Each row is a point. To make a cloud, some directions were put in groups of two or more. Within a group, all points are equally far from the middle, so they leave a hole (a ring in 2 directions, a hollow ball in 3). The other directions are filled evenly. Then the cloud was stretched, turned, moved and blurred a little. Count the holes, and give their numbers of directions, smallest first.

Cloud:
array([[ 0.94, -1.27],
       [-0.69,  0.65],
       [ 0.61, -1.36],
       [-0.33,  1.25],
       [-0.87, -0.03],
       [ 2.19, -0.25],
       [ 2.24,  1.97],
       [ 2.62,  1.07],
       [-0.87,  0.04],
       [-0.80, -0.69],
       [ 1.63, -0.85],
       [ 2.51,  1.61],
       [ 2.21,  1.98]])
Holes: 1 (2)

Cloud:
array([[ 1.58,  1.54],
       [ 1.51,  0.91],
       [-1.85, -1.36],
       [-1.92, -1.04],
       [ 0.61, -0.76],
       [ 1.42,  0.52],
       [-1.67, -1.65],
       [ 1.31,  2.18],
       [-1.76, -0.23],
       [-1.82, -1.53],
       [-1.69, -0.02],
       [-0.16,  1.98],
       [-1.84, -0.47],
       [-0.95, -1.87]])
Holes: 1 (2)

Cloud:
array([[ 0.30,  1.57],
       [ 0.04,  0.62],
       [-1.48, -0.06],
       [-1.47, -1.60],
       [ 1.17,  1.32],
       [-1.74, -2.39],
       [ 2.07, -1.00],
       [ 1.63,  2.60],
       [-0.02, -0.47],
       [-1.11, -1.71],
       [ 2.57,  0.24],
       [ 0.88,  1.59],
       [ 0.38,  1.21],
       [ 1.57, -1.42]])
Holes: 0

Cloud:
array([[-1.91, -1.78,  0.09],
       [-0.29, -1.75, -2.41],
       [ 0.59, -0.62,  1.83],
       [ 2.21, -0.52,  1.56],
       [ 0.01, -1.59,  0.58],
       [-1.36, -2.41, -0.61],
       [-1.01, -1.16, -3.26],
       [ 2.43,  0.56, -0.11],
       [ 0.22,  1.81, -0.31],
       [ 1.00, -1.36, -0.27],
       [-0.30,  0.25,  2.00],
       [ 0.23, -0.84,  1.57],
       [ 1.77,  1.46, -0.47],
       [-1.57, -1.06,  0.63],
       [ 0.10,  1.98,  1.66],
       [ 2.24, -0.34,  0.32],
       [-2.22, -0.07,  0.02],
       [ 0.10, -0.90, -2.28],
       [ 1.41, -0.96,  0.99],
       [-0.91, -2.46, -0.97],
       [-0.72, -1.85, -2.96]])
Holes: 1 (2)

Cloud:
array([[ 0.12,  1.69,  1.25],
       [-0.86, -2.11, -0.54],
       [ 1.15, -2.40, -0.46],
       [ 0.80, -2.50, -0.03],
       [-1.32, -0.76, -2.50],
       [-2.10, -1.00, -1.33],
       [ 0.23,  0.22,  2.08],
       [-2.33, -0.45, -1.69],
       [-0.61,  0.84,  1.84],
       [-0.92,  2.15, -0.21],
       [ 1.25, -1.72,  1.22],
       [-0.44, -0.89,  1.49],
       [ 0.34, -2.51, -0.93],
       [-1.33, -1.58, -0.13],
       [-2.67,  0.81, -0.73],
       [-2.63,  0.83, -0.60],
       [ 1.00, -0.32,  2.01],
       [ 0.08,  1.52,  1.55],
       [ 0.59, -1.49,  1.49],
       [-1.18,  2.18, -0.20],
       [-1.78,  0.01,  0.86],
       [-2.30,  0.22, -2.07]])
Holes: 1 (3)

Cloud:
array([[-0.59,  0.65,  2.14],
       [ 0.69,  2.21, -0.11],
       [ 0.93, -2.37, -1.35],
       [-1.05, -0.94, -1.75],
       [ 0.69,  0.76,  1.39],
       [ 0.06, -0.44,  1.84],
       [ 1.08,  0.44, -3.04],
       [-1.78, -2.62, -0.16],
       [ 0.07, -2.20, -1.53],
       [ 0.81, -0.56,  1.32],
       [ 0.94,  1.67, -2.19],
       [ 1.23,  0.02,  1.15],
       [ 1.44, -2.23, -1.87],
       [ 1.14,  2.04, -1.81],
       [ 2.15,  2.27, -0.64],
       [ 1.12,  1.51,  0.74],
       [ 0.10,  1.50, -1.70],
       [ 1.16,  0.07,  1.18],
       [-0.62,  1.92,  0.89],
       [ 0.27,  0.24,  1.75]])
Holes: 1 (2)

Cloud:
array([[-1.52,  1.30,  1.71,  1.67],
       [ 0.54, -2.34, -0.05,  0.31],
       [-0.60,  2.60,  0.94,  0.79],
       [-1.53, -0.14,  0.68,  2.48],
       [-0.64, -1.19,  0.67, -2.52],
       [-0.79, -1.06, -0.52,  2.49],
       [ 0.64, -0.94,  1.68, -0.93],
       [ 0.20,  2.25, -0.69,  0.27],
       [-1.95, -2.41, -0.20,  0.75],
       [-2.53, -0.87, -1.91,  0.68],
       [-2.10,  1.07,  1.73, -0.70],
       [ 1.75, -0.35,  0.63, -1.31],
       [-1.26, -0.42, -2.19,  1.51],
       [-0.72,  0.17,  1.36,  2.14],
       [-1.82,  1.54, -0.60, -0.86],
       [-0.39,  1.09,  0.88, -2.07],
       [-0.07,  0.28,  1.62,  1.83],
       [-1.70, -0.63, -0.62,  2.53],
       [-1.65, -2.76, -0.82, -0.06],
       [ 0.63,  0.99,  2.08,  0.20],
       [-3.15,  0.18, -1.04,  0.24],
       [ 0.07,  1.94, -1.21,  0.58],
       [-1.57, -1.36, -0.92, -2.23],
       [ 0.19,  2.29,  0.34,  1.63],
       [-0.38, -2.25, -1.60, -1.64],
       [-1.95, -1.12,  1.58,  0.31]])
Holes: 1 (4)

Cloud:
array([[-1.27, -0.45,  2.51, -1.97],
       [-2.52,  0.99,  0.56, -0.42],
       [ 2.22,  0.83, -1.70, -0.33],
       [-0.54,  1.02,  1.24, -1.89],
       [ 3.01, -1.03,  1.02, -2.55],
       [-0.17, -1.26,  0.50, -1.86],
       [-1.20,  1.08,  0.76, -1.61],
       [ 3.24, -0.61, -0.25, -1.71],
       [ 1.52,  1.57, -2.09,  0.43],
       [-0.59,  0.08, -1.07,  1.31],
       [ 0.99, -2.23, -0.56, -0.66],
       [-1.65, -0.09,  0.19,  0.79],
       [ 0.38, -1.83,  0.40, -1.97],
       [-1.24,  2.32,  1.23, -1.00],
       [-1.02, -1.15,  0.95, -0.12],
       [ 2.45, -1.90,  1.02, -0.46],
       [ 0.97, -1.83, -1.05, -1.71],
       [ 1.99,  0.06, -2.10,  0.66],
       [ 2.88, -2.47, -0.42, -0.40],
       [-0.30, -1.77,  2.41,  0.22],
       [-0.46,  2.34,  0.21, -0.76],
       [-0.87, -0.42, -0.04, -1.20],
       [ 1.61, -2.76, -0.74, -1.22],
       [ 2.38, -0.57,  0.48, -0.74],
       [ 1.95, -1.34, -1.69,  0.33],
       [-0.60, -1.27,  0.42, -0.81]])
Holes: 1 (2)

Cloud:
array([[ 1.01, -0.40,  0.92,  2.25,  0.27, -1.92],
       [ 0.75,  4.40,  1.46,  1.16,  1.89, -0.65],
       [ 2.66, -1.21, -0.01,  1.82, -0.86,  1.35],
       [ 1.89, -0.54, -1.23,  1.26,  0.50,  0.84],
       [ 0.53,  1.15,  2.62,  1.07,  1.38,  1.69],
       [-0.31, -1.37,  1.37,  2.85, -0.48, -0.45],
       [-0.72, -1.21,  1.42,  2.74,  0.05, -0.12],
       [ 2.47,  0.16,  1.00,  3.24, -1.40,  0.88],
       [ 0.51,  3.38,  2.48,  2.82,  1.21,  0.00],
       [-0.42, -1.19, -1.77, -1.04,  0.29,  0.55],
       [ 1.10,  0.06, -1.75,  0.60, -1.23,  2.10],
       [-0.81,  1.42,  1.98,  2.52,  1.32, -0.43],
       [-1.63, -0.48,  0.60,  2.02, -0.14,  0.27],
       [-0.42,  0.11,  0.12, -2.25, -1.36,  1.26],
       [ 2.69, -0.89, -0.24,  1.59, -1.50,  0.26],
       [-1.46, -1.46, -0.02,  0.82, -1.44, -0.07],
       [ 2.52,  1.45,  0.34,  1.70, -0.18, -1.60],
       [ 0.81, -1.07,  0.04, -0.23,  1.43, -1.30],
       [ 0.30,  2.16,  1.84, -2.28, -0.24, -1.00],
       [-0.89, -2.04,  0.63, -0.88, -1.50, -0.59],
       [-0.49,  0.09, -0.51, -2.58, -1.38,  0.16],
       [-0.62,  1.22,  1.39,  2.24,  1.88, -0.55],
       [ 1.46, -0.31,  0.52, -0.70,  0.05,  2.07],
       [ 0.17, -2.03,  0.60, -1.46, -1.56,  1.31],
       [ 0.61,  1.99,  1.96, -1.26, -1.04,  0.12],
       [ 1.27,  4.44,  1.99,  0.05,  1.41, -0.97],
       [-1.63, -0.56,  0.70,  1.27,  1.12,  0.33],
       [ 1.18, -0.77,  1.69,  2.74, -0.18,  2.32],
       [ 2.14, -1.12, -1.08, -0.60, -1.29,  1.03],
       [-0.43, -1.75,  0.74,  1.08, -1.40,  2.66],
       [ 1.14,  1.91,  3.47, -0.04,  1.00, -0.21],
       [-0.55,  0.60,  2.77,  0.63, -0.55, -1.00],
       [ 0.28,  1.97,  2.32,  1.19, -0.85, -1.26],
       [-1.11,  0.88,  0.28,  2.35,  0.90,  1.08],
       [ 1.46,  1.45, -0.40,  2.02, -0.72, -1.63],
       [ 0.42, -0.30,  1.19, -0.19,  1.96,  0.80],
       [-1.13, -0.37,  0.50, -2.46, -0.44,  1.21],
       [-1.88, -0.34, -0.03, -1.08, -0.70,  1.21],
       [ 1.80,  0.33,  2.51,  1.12,  0.29, -1.39],
       [ 0.32,  3.83,  0.51,  0.76,  1.78,  0.69],
       [-0.91,  1.79, -0.04, -1.01, -1.12,  1.17],
       [ 0.30, -1.57, -1.15, -0.10,  0.78,  0.92],
       [ 0.54, -0.69,  0.76,  2.90, -2.00,  0.02],
       [ 0.36,  0.81, -0.30,  1.87, -1.57, -1.16],
       [ 0.27, -1.60, -1.34,  1.39, -0.35, -1.03],
       [-0.06,  2.37,  2.73,  2.08,  1.97,  0.43],
       [ 0.77, -1.69,  0.79, -1.71,  0.30, -1.20],
       [ 0.33, -0.57, -0.13, -1.96, -1.95, -0.25],
       [-0.06,  2.98,  1.29, -0.02,  1.09,  1.93]])
Holes: 1 (6)

Cloud:
array([[-1.16, -0.66,  1.08,  1.71,  1.33, -0.61],
       [-0.27,  1.62, -0.69, -0.12, -2.89, -1.65],
       [-0.75,  0.93,  2.60, -0.94, -1.74,  1.60],
       [ 0.28, -1.90, -1.83, -0.40, -1.93, -1.44],
       [ 0.44, -1.02, -1.77, -0.63,  2.80, -0.78],
       [-0.83,  1.06, -1.21,  2.47,  0.32,  0.67],
       [ 1.77,  0.65, -2.67,  1.26,  1.17, -0.98],
       [ 2.75,  1.70, -1.04,  0.30, -1.32,  0.47],
       [ 0.75, -0.39, -1.89, -0.09,  2.64,  1.40],
       [ 0.52,  2.02, -0.80, -0.67, -3.42, -0.38],
       [ 0.59, -1.72,  0.53, -1.75, -0.47, -2.05],
       [-0.05, -2.11,  0.60, -1.64, -2.09, -0.71],
       [-0.02,  1.32,  2.41,  0.97, -1.09,  1.74],
       [-0.57,  2.01,  0.79,  1.30,  2.29,  1.34],
       [ 1.56,  1.96, -1.59, -2.05, -1.66,  0.25],
       [-0.56, -0.41,  1.16,  0.26,  2.49,  1.79],
       [ 2.81,  0.22, -0.20, -1.04, -1.99,  0.48],
       [-2.05,  1.13, -1.75,  0.11,  0.62, -0.21],
       [-0.78,  1.01, -2.24, -2.01, -0.17,  0.19],
       [ 2.51, -0.12,  0.56, -0.76, -2.29,  0.38],
       [ 2.48,  1.05, -1.19,  0.16, -1.24,  1.87],
       [-0.35, -2.24, -0.40, -1.28,  1.86, -0.24],
       [-0.34, -0.76, -0.56, -2.68,  0.89, -0.73],
       [ 2.70,  1.59, -0.61, -0.59,  1.59, -0.10],
       [-1.68,  0.46, -0.72, -1.57,  1.38, -0.70],
       [ 1.44, -0.24,  0.61,  2.24, -0.37, -0.39],
       [ 0.35, -0.89,  1.21,  1.46,  0.52, -1.66],
       [ 0.36,  1.52,  2.97,  0.17, -0.34,  0.64],
       [ 1.21, -0.68,  1.84,  0.42,  1.92,  1.49],
       [ 0.68, -1.52,  0.12,  0.01,  2.88,  1.25],
       [ 0.23, -0.50, -3.05,  0.21, -0.44,  1.08],
       [-0.46,  0.27,  2.21, -1.70, -0.15,  2.06],
       [ 2.15,  1.78, -0.18, -1.72,  0.91, -0.51],
       [-1.69, -0.38,  0.27,  0.94, -1.44,  1.53],
       [ 0.33, -0.71,  1.49, -1.25, -2.28, -1.52],
       [-2.46,  0.60,  0.70, -0.73, -1.27,  1.13],
       [ 2.92, -0.08, -0.95,  0.00,  0.15, -1.56],
       [-0.01, -2.11,  0.73,  0.65, -0.99,  1.61],
       [ 1.57,  2.25, -0.89,  1.45, -1.27, -0.66],
       [-0.22,  2.71,  2.34, -0.05,  0.04,  1.64],
       [-1.69,  1.63, -1.28,  0.92,  0.41, -1.37],
       [-0.11,  1.08,  0.45,  0.89, -2.47,  2.21],
       [ 0.98,  3.05, -0.76,  0.80,  1.43,  1.65],
       [ 1.10,  1.20, -1.34,  0.09, -2.35, -1.90],
       [ 0.77, -0.45, -3.12,  0.44,  1.80,  0.12],
       [ 1.10, -0.66, -1.20, -2.46,  0.38, -1.67],
       [-0.50,  1.21, -1.64, -0.71, -2.98, -1.09],
       [ 0.79,  2.31,  0.39,  0.38, -2.97, -0.22],
       [-2.06,  0.74,  0.55, -0.84, -2.68,  0.13],
       [ 1.83,  0.97,  0.67, -0.86,  1.86,  2.05],
       [ 2.14, -0.21,  1.91, -1.40, -0.51,  0.72]])
Holes: 2 (3, 3)
